Each row of a before or after table is a point. One or more steps were done to the points. Then noise was added and the rows were shuffled. The steps act on columns, c1 being the first. What was done? A step turns or swaps two columns, mirrors them in a line or flattens them onto one, adds a multiple of one to another, or multiplies or shifts one. Angles are multiples of 10 degrees, from the lower column toward the higher: turns from -170 to 170, lines from 10 to 170 but not 90. Use the fewest steps. Two steps may share a column if one is a turn and the other turns, adds or multiplies; they go together, in the order done. Otherwise the lowest column goes first.
(in the rows, 128 means zero)

Before:
| 160 | 129 | 218 |
| 109 | 126 | 104 |
| 129 | 119 |  88 |
| 122 | 110 |  92 |
|  96 |  70 | 122 |
| 148 | 100 | 108 |
| 126 | 121 | 100 |
| 109 | 111 | 116 |
| 134 | 134 |  86 |
|  91 |  86 | 161 |
| 133 | 104 | 110 |
| 178 |  99 | 171 |
| 126 | 121 |  97 |
After, 13 rows:
| 107 |  36 | 151 |
| 147 | 116 | 154 |
| 162 | 139 | 156 |
| 121 | 101 | 149 |
| 156 | 113 | 160 |
| 155 |  86 | 126 |
| 145 |  88 | 140 |
|  79 |  61 | 126 |
| 148 | 118 | 150 |
| 140 |  81 |  63 |
| 130 | 128 | 156 |
|  95 | 129 |  37 |
| 148 | 101 | 157 |
Steps: mirror c1 and c3 in the line at 160 degrees; multiply c2 by 1.6

Before (11 x 8):
| 119 | 162 | 127 | 120 | 118 | 151 | 112 |  68 |
| 116 | 171 | 126 | 125 | 157 | 144 | 114 | 114 |
| 137 | 168 | 114 | 152 | 141 | 136 |  78 | 117 |
| 144 |  98 | 127 |  71 | 138 | 149 | 155 | 115 |
| 190 | 167 | 129 | 145 |  91 | 131 |  95 | 111 |
| 142 | 173 | 145 |  98 | 136 | 124 | 100 | 116 |
| 154 | 153 | 149 | 152 |  49 | 132 | 135 | 118 |
| 138 | 114 | 146 | 100 |  15 | 134 | 101 | 117 |
| 116 | 148 | 123 | 113 | 113 | 102 |  79 |  78 |
| 140 | 120 | 129 | 111 | 156 | 136 | 199 | 122 |
| 131 | 144 | 157 | 135 | 142 | 135 |  82 |  87 |
After, 11 rows:
| 165 | 148 | 125 | 100 | 111 |  38 |  82 | 136 |
| 194 |  97 | 127 |  15 | 138 | 120 | 155 | 101 |
| 240 | 167 | 127 | 162 |  91 | 106 |  94 | 118 |
| 192 | 120 | 130 |  94 | 156 | 122 | 197 | 117 |
| 189 | 114 | 147 |  73 |  16 | 116 | 102 | 119 |
| 205 | 152 | 149 | 176 |  49 | 115 | 134 | 120 |
| 182 | 145 | 158 | 141 | 143 |  68 |  81 | 109 |
| 167 | 170 | 128 | 122 | 156 | 115 | 113 | 108 |
| 168 | 161 | 128 | 111 | 117 |  49 | 112 |  86 |
| 189 | 166 | 114 | 176 | 141 | 116 |  79 | 118 |
| 193 | 175 | 147 |  69 | 136 | 106 | 100 | 127 |
Steps: shift c1 by 50; multiply c4 by 2; turn c6 and c8 by -70 degrees; multiply c6 by 1.6

Before, 13 rows:
|  88 |  68 | 132 | 181 | 173 |  96 | 124 | 138 | 148 | 193 |  86 |
| 159 | 126 | 185 | 118 |  87 | 148 |  96 | 107 | 171 |  84 |  69 |
| 150 | 154 | 132 | 148 |  85 | 182 | 148 | 118 | 146 | 182 |  86 |
|  98 | 154 | 103 | 188 | 144 | 195 |  68 | 153 |  97 | 170 |  95 |
|  89 | 158 | 166 | 135 | 127 | 128 | 142 | 127 | 164 | 103 |  66 |
|  75 |  81 | 130 | 115 | 157 | 199 | 149 | 121 | 143 | 145 | 132 |
| 173 |  86 | 141 | 105 | 188 |  98 | 149 | 133 | 121 | 147 | 149 |
|  86 | 120 | 184 | 139 | 170 | 123 | 141 | 117 |  87 | 145 | 114 |
| 130 | 127 | 108 | 174 | 151 | 135 | 102 |  88 | 129 | 123 | 163 |
|  77 | 160 |  91 | 106 |  94 | 166 |  54 |  54 | 132 |  98 | 120 |
|  91 | 129 | 142 | 107 | 103 | 117 | 114 | 166 | 172 | 169 |  78 |
| 164 | 140 | 171 | 113 | 187 | 150 |  82 | 129 | 159 | 165 |  90 |
| 119 | 147 | 183 | 181 | 158 | 139 | 118 | 136 | 107 | 169 | 152 |
After:
| 123 | 154 | 180 | 167 | 158 | 125 | 137 | 139 | 149 | 181 | 143 |
|  55 | 148 |  79 |  98 |  93 |  91 | 119 |  75 | 138 | 105 | 138 |
| 117 | 142 | 104 | 124 | 150 | 122 | 125 |  90 | 129 | 173 | 135 |
|  94 |  65 | 130 | 192 | 174 | 151 | 128 | 150 |  97 | 180 |  92 |
|  92 | 125 | 168 | 104 | 128 | 115 | 135 | 142 |  93 | 136 | 126 |
| 108 | 134 |  93 | 170 | 144 |  75 | 122 | 162 | 180 | 188 | 129 |
|  85 | 116 | 182 | 145 | 170 | 146 | 138 | 133 | 163 | 140 | 120 |
| 106 | 108 | 139 | 170 | 103 | 122 | 129 | 175 |  82 | 107 | 117 |
| 172 | 105 | 144 | 148 | 188 | 160 | 131 | 118 | 125 | 106 | 116 |
| 149 | 102 | 178 |  85 |  86 |  95 | 135 |  97 |  95 | 117 | 113 |
| 163 | 121 | 162 | 166 | 187 |  97 | 134 | 119 | 106 | 114 | 122 |
| 145 | 132 | 134 | 182 |  86 |  70 | 129 | 111 | 127 | 148 | 128 |
|  75 |  94 | 133 | 146 | 158 |  56 | 129 | 139 | 138 | 116 | 109 |
Steps: turn c1 and c8 by -20 degrees; flatten c2 and c11 onto the line at 30 degrees; flatten c3 and c7 onto the line at 10 degrees; swap c4 and c10; turn c6 and c9 by 160 degrees

Before:
| 110 | 141 | 155 | 146 | 140 | 144 | 103 | 113 | 169 | 115 | 124 | 126 | 165 | 110 |  97 | 107 |  96 | 104 |
| 113 | 107 | 137 | 143 | 135 |  91 | 110 | 110 | 133 | 154 | 133 | 148 | 176 | 109 | 136 | 138 |  89 | 107 |
| 122 | 133 | 159 | 137 | 144 | 141 | 166 | 142 | 107 | 152 | 129 | 173 | 115 | 167 | 139 | 169 | 131 | 137 |
| 127 | 111 |  98 | 124 | 119 | 136 | 107 | 147 | 106 | 147 | 104 | 147 | 113 | 156 | 109 | 134 | 128 | 126 |
|  91 | 119 | 119 | 133 | 102 |  91 | 115 | 109 | 156 | 131 | 162 | 106 | 150 | 104 | 104 | 146 | 147 | 132 |
| 108 | 111 | 107 |  98 | 131 | 148 | 111 | 133 | 127 | 139 | 158 | 158 | 122 | 151 | 121 | 150 | 158 | 103 |
| 130 | 146 | 143 | 110 | 123 |  87 | 117 | 111 | 115 | 121 | 141 | 135 | 118 | 131 | 104 | 113 | 158 | 145 |
| 112 | 103 | 106 | 101 | 120 | 145 | 143 | 127 | 150 |  90 | 113 | 120 | 159 | 151 |  94 | 131 | 119 | 102 |
| 104 | 151 | 133 | 112 | 144 |  88 | 141 | 118 | 133 | 134 | 113 | 113 | 122 | 114 | 143 | 112 | 113 | 105 |
|  83 | 115 | 133 | 135 | 116 |  87 | 107 | 133 | 170 | 115 | 154 | 155 | 165 |  99 | 102 | 138 | 160 | 167 |
| 144 | 135 | 134 |  90 | 123 | 133 | 138 | 150 | 157 | 132 | 114 | 145 | 133 | 151 | 104 | 156 | 154 | 109 |
| 139 |  98 | 128 | 149 | 163 |  96 | 168 | 160 | 111 | 148 | 151 | 147 | 153 | 111 | 125 | 171 | 157 | 151 |
| 145 | 151 | 152 | 103 | 100 | 103 | 161 | 170 | 141 | 103 | 123 | 152 | 107 | 117 |  92 | 123 | 111 | 134 |
After, 13 rows:
| 154 | 128 | 123 | 114 | 149 |  90 | 168 | 118 | 145 | 129 |  85 | 112 | 120 | 116 | 146 | 120 | 112 |  68 |
| 143 | 153 | 125 | 111 | 121 |  86 |  97 | 110 | 135 | 142 | 167 | 139 | 117 | 130 | 102 | 139 | 155 | 170 |
| 138 | 102 | 173 | 105 | 119 | 146 | 172 | 127 | 121 | 128 |  84 | 119 | 160 | 151 |  92 | 115 | 118 |  60 |
| 115 | 144 | 135 | 100 | 107 | 103 | 233 | 164 | 160 | 160 | 112 | 157 | 110 | 119 |  93 | 142 | 113 | 143 |
|  89 | 109 | 112 | 148 | 164 |  96 | 244 | 157 |  86 | 121 | 197 | 151 | 154 | 110 | 126 | 109 | 151 | 184 |
| 122 | 124 | 128 |  95 | 131 | 149 |  73 | 137 | 111 | 103 | 216 | 164 | 119 | 150 | 120 | 100 | 159 |  65 |
|  95 | 103 | 123 |  88 | 127 | 133 | 159 | 152 | 148 | 131 |  86 | 142 | 135 | 151 |  99 | 124 | 152 |  78 |
| 129 | 111 | 105 | 140 | 136 |  90 |  70 | 110 | 113 | 126 | 143 | 153 | 174 | 107 | 137 | 105 |  89 |  77 |
| 155 |  93 | 128 | 149 | 141 | 145 |  51 | 114 | 160 | 158 | 114 | 122 | 166 | 112 |  97 | 130 |  96 |  70 |
| 136 | 111 | 128 | 134 | 101 |  96 |  88 | 103 | 134 | 120 | 232 | 106 | 154 | 101 | 100 |  86 | 142 | 139 |
|  99 | 142 |  92 | 139 | 145 | 141 | 241 | 145 | 121 | 143 | 131 | 173 | 112 | 163 | 140 | 101 | 135 | 148 |
| 152 |  90 | 137 | 135 | 119 |  90 |  71 | 133 | 140 | 138 | 208 | 153 | 168 |  96 |  99 |  88 | 163 | 230 |
| 128 | 141 | 127 | 119 | 121 | 135 |  64 | 145 | 107 |  89 |  55 | 147 | 112 | 158 | 108 | 122 | 134 | 123 |
Steps: turn c1 and c16 by 130 degrees; turn c2 and c9 by 60 degrees; add -0.5 times c5 to c2; turn c3 and c10 by 120 degrees; multiply c7 by 3; multiply c11 by 3; multiply c18 by 2.5
